Each row of a before or after table is a point. The points were changed in one or more steps. Then noise was added and the rows were shuffled. The steps act on columns, c1 being the first. Write out the steps. A step turns or swaps two columns, mirrors them in a line or flattens them onto one, adds a multiple of one to another, or multiplies or shifts one. Angles are multiples of 10 degrees, from the lower column toward the higher: turns from -170 to 170, lines from 10 to 170 but not 90. Use the fewest steps. Two steps may share a column if one is a turn and the other turns, adds or multiplies; they go together, in the order done. Otherwise the lowest column goes first.

Before (9 x 3)
[[ 42   0  43]
 [-36 -10 -66]
 [-48  18 -28]
 [-53  -5 -43]
 [-12  -1  51]
 [-50  10  -5]
 [-26 -22   1]
 [ 20  22  -9]
 [ 36  57 -10]]
After (9 x 3)
[[ 35  36  -6]
 [ 40  28 -27]
 [-22 -36  42]
 [ -4  34  -3]
 [ 24  47 -41]
 [  4  13  50]
 [  8  39 -67]
 [  9 -30  -9]
 [ 31 -61 -13]]
Steps: turn c1 and c2 by -120 degrees

Before (10 x 8)
[[  8  20  48 -34   0  45 -21   2]
 [ -4   5  53  49  51 -25 -44  51]
 [-31 -76 -11  11   2  -8 -15  53]
 [  2 -47 -30 -35   5  22  24   7]
 [ 13 -37 -38  33   1  51 -24  19]
 [-43 -18  32  29   8  -7  41  45]
 [-50 -35 -27 -34  35  28  44 -13]
 [  6  19 -22 -47 -20 -36 -55  36]
 [ 39 -33   3  55  38  32  30  -3]
 [  6 -38  27  51 -17  32 -53 -14]]
After (10 x 8)
[[ -35   23  -31   33  -14   -5 -111  -50]
 [  -9  -76  -14   53   -2   26  -71   14]
 [  18  -50  -29    6    9   -3  -36  -35]
 [  28  -30    4   -2   36  -44  -30   57]
 [ -12   -9   31   42   11   43  -18   30]
 [  44   17   51   -1    4   -8  -80  -35]
 [  31  -35  -22  -13   41   49  -19  -34]
 [ -21    7   56   53   51    8 -102   49]
 [  52  -43  -38   17    3  -13  -84   34]
 [  30  -37   23  -16  -18   -1 -115   51]]
Steps: turn c1 and c6 by -90 degrees; swap c4 and c8; shift c7 by -60

Before (10 x 12)
[[  15   -1   18   22    3  -25  -40  -44   -8   14  -39   -3]
 [ -24   28  -26    6   -8   57  -21    5   30   11    9    5]
 [   4    0   17   20  -14   35    4   17    4  -36   13  -22]
 [  48   -6   23   48   62  -76   13  -29   31   64  -31   37]
 [  12   -3  -65   37  -24   22   15   48  -23   32   -3  -26]
 [  27   -5   12  -14   37  -20   -8   24  -34    9  -26   11]
 [ -59 -105   54  -38   23  -13   65  -18    9  -20  -59   55]
 [ -24  -77  -30  -32  -27  -54  -20   12   71  -27  -36   34]
 [  -3    0  -17   22  -53   29  -36   56   14   45   25  -15]
 [ -31   21   10    7   17  -30  -23    5  -10   -1   -2  -41]]
After (10 x 12)
[[  11   -4   36   39   24  -27   12   60   26   29   53   21]
 [  48    1   18   52  -72   62   12  -36  -37   67  -40  -24]
 [ -63 -108   27  -39  -12   22   62  -25  -32  -22  -78  -49]
 [ -25   32    9    2   61   -1  -21    5  -39    5   20    8]
 [  25   -1   19  -15  -19   34   -9   29   31    9  -25  -23]
 [  -5    2  -15   27   30  -56  -37   67  -14   45   27   16]
 [  12    0   20   27  -21   -4  -38  -56    8   11  -31   -1]
 [ -29   18   -2    8  -31   22  -22    9   21   -4  -11   35]
 [   5    0  -17   19   31  -18   -3   20    3  -30  -12   21]
 [ -28  -77   50  -33  -50  -27  -28   16  -76  -27    4   -9]]
Steps: mirror c3 and c11 in the line at 120 degrees; swap c5 and c6; multiply c8 by 1.3; turn c9 and c12 by 160 degrees
